Rows are points. The points of each table are mixes of a few directions, plus a little noise. Count the directions of each table, and those that both share. Where both have some left over, give the other angles between the two spaces (their principal angles), to ten degrees, smallest first.

First, 7 rows:
[[  0  -1   6]
 [  0  -1  10]
 [  0  -7  60]
 [  0   1 -13]
 [  0   1 -11]
 [  0   3 -29]
 [  0   2 -23]]
Second, 5 rows:
[[  3   1 -14]
 [-30  14   1]
 [-19   6  29]
 [ 23  -9 -12]
 [ 23  -9  -5]]
Directions: first 1, second 2, shared 1

First:
[[ 13   1   7   2 -10   1]
 [ 12 -15   9  -5 -15  31]
 [ 20   6  38   1 -13 -29]
 [ -6  21 -23  15  20 -38]
 [-41  10 -23 -19   8  -3]
 [ -8 -33  19 -22 -16  56]
 [  6  -9  15  13  15 -12]
 [  2  18 -43  16  10  -5]]
Second:
[[-12   6  24 -17   4 -60]
 [  2 -16  -3  18   1   2]
 [-33  12   1  -3  20 -13]
 [-19  -7   2   0  -5  30]
 [  1 -27 -13  31  -4  42]
 [ 22   3 -14  10   1   6]
 [ 38  31   4 -37 -17  -8]]
Directions: first 4, second 4, shared 2; angles 30, 50

First (10 x 9):
[[ 36 -22  -8  16  25  -5  21  12 -13]
 [  2 -15 -15 -16  22   2   6   3 -11]
 [ -4  39  -7   3 -33  20 -46  -4  42]
 [ -4 -15  19  -2  -9 -18  22 -12 -12]
 [  6 -27   4  -3  18 -17  18  10  -4]
 [ 12 -10   3 -10 -11  -5  11 -20  -6]
 [  3   5   0  21  12   4   6  14 -12]
 [-38  31   7  -9 -26   9 -31  -4  22]
 [  3  -6  -2  -1  11   3  19  -8 -32]
 [-17  21  -1   2  -9   8 -27  10  26]]
Second, 8 rows:
[[  8   7  27  -1  34  19  -3 -17  -2]
 [ -4 -17  -5   8   9   8 -17   1 -16]
 [ 11  14  25   0  28  18   5 -18  -4]
 [ -1  11   9 -15  -6 -13  11   3  32]
 [  1  -4 -26  14 -21  -1   3   6 -30]
 [-13  -2   5 -26 -16 -30   0  17  60]
 [ -6 -25 -19  15   0   7 -21   5 -32]
 [  6  16 -17   4 -27  -8  23   3  -9]]
Directions: first 5, second 3, shared 1; angles 60, 90
